Each row is a point. The points of each table are mixes of a few directions, plus a little noise. Count the directions of each table, and those that both share. Where both have some left over, give the other angles between the two spaces (their principal angles), to ten degrees, smallest first.
In the rows, 128 means zero.

First:
[[121 119 119]
 [182 187 194]
 [176 181 188]
 [ 81  75  69]
 [ 91  87  82]
 [120 117 117]]
Second:
[[238 158  96]
 [176 140 124]
 [ 23 103 124]
 [129 132  93]
 [ 55 107 156]
 [127 122 178]
 [148 133 127]]
Directions: first 1, second 2, shared 0; angles 30

First:
[[147 145 155 145]
 [163 122 136  72]
 [159 124 137  80]
 [ 30  82  43 145]
 [138 165 170 201]]
Second:
[[174  96  98 148]
 [126 198  96 127]
 [186  37 115 152]
 [107 126 152 120]
 [ 49 184 182  94]]
Directions: first 2, second 2, shared 0; angles 80, 90

First, 6 rows:
[[ 99  56 119 149  66 143]
 [ 93  53 137 121  55  78]
 [125 130 138 114 125  91]
 [143 161 120 134 163 163]
 [150 189 152  88 174  55]
 [157 175 103 165 186 243]]
Second:
[[143 150 117 174 116 221]
 [159 195 146 141 126 149]
 [150 172 142 157  92 164]
 [ 98  62 122  82 139  42]
 [125 133 162 120  67  66]
 [ 99  50  76  94 222 127]]
Directions: first 2, second 3, shared 2

First, 8 rows:
[[110 145  90  70 119 105  97 151]
 [166  92 207 249 145 174 190  83]
 [127 130 125 123 127 125 125 130]
 [114 141  99  85 121 112 106 144]
 [131 126 133 135 130 132 132 126]
 [136 120 146 157 132 139 142 116]
 [112 143  97  79 120 109 103 146]
 [129 127 129 129 128 129 128 128]]
Second (7 x 8):
[[183 128 141 126 127 113 109 106]
 [ 75 145 105 136 143 138 132 131]
 [209 131 178 106 138  72 110 111]
 [115 136 107 140 131 143 121 118]
 [102 120 109 137 118 155 137 137]
 [ 33 155 107 129 155 130 147 149]
 [179  82 148 122  85 145 140 143]]
Directions: first 1, second 3, shared 0; angles 70

First (7 x 9):
[[169 139  98 212 126 132 106  97  47]
 [126 113 153  69 121 117 147 133 180]
 [105 116 151  59 112 111 226  98 182]
 [ 77 176 179  80 153 147 135 105 179]
 [ 78 114 105 112 124 132 176 161 144]
 [197 114 102 185 124 160  98 173  92]
 [143 123 108 180 136  97   7 126  72]]
Second:
[[ 37 108 135  57 135  57  60 134 171]
 [199 176 174 156 133 161 163  52 110]
 [191 209 178 167 152 226 185  86 125]
 [118 109  90 149 124 156 146 198 123]
 [153 111 112 145 115 119 138 125 108]
 [142 112 102 149 121 140 143 158 113]
 [142  71  88 137 100  74 115 132 100]
 [ 39 126 146  64 142  90  76 140 176]]
Directions: first 5, second 3, shared 3

First, 8 rows:
[[ 76 181 142 171  71 150 119 205  15 110 201]
 [165 100  89 130 158 127 136 126 148 121  96]
 [179  99  44 164 161 145 142 177  93  99 106]
 [108 139 159 116 115 122 123 111 139 140 138]
 [196  72  65 119 189 121 144 103 187 124  62]
 [109 123 207  60 131  97 120  23 245 172 100]
 [ 60 190 174 156  63 143 115 183  34 122 205]
 [131 120 142 110 135 119 129  98 165 138 113]]
Second, 10 rows:
[[179  84  36 127 184  82 170  77 218  93  93]
 [103 145 193 134 105 148 113 165  74 147 135]
 [124 117 197 107 163  51 186  51 247 113  84]
 [118 143  93 134  97 177  85 165  59 142 166]
 [145 122 109 147 136 144 126 164  90 122 120]
 [124 122 207 121 155  73 176  88 201 119  87]
 [183 101  51 183 151 188 119 238  13 111 106]
 [ 69 168 133  76  71 121  87  49 178 157 195]
 [ 94 157 171 118  90 146 100 136  96 152 160]
 [141 121  86 138 127 147 120 149 101 125 134]]
Directions: first 2, second 3, shared 1; angles 30
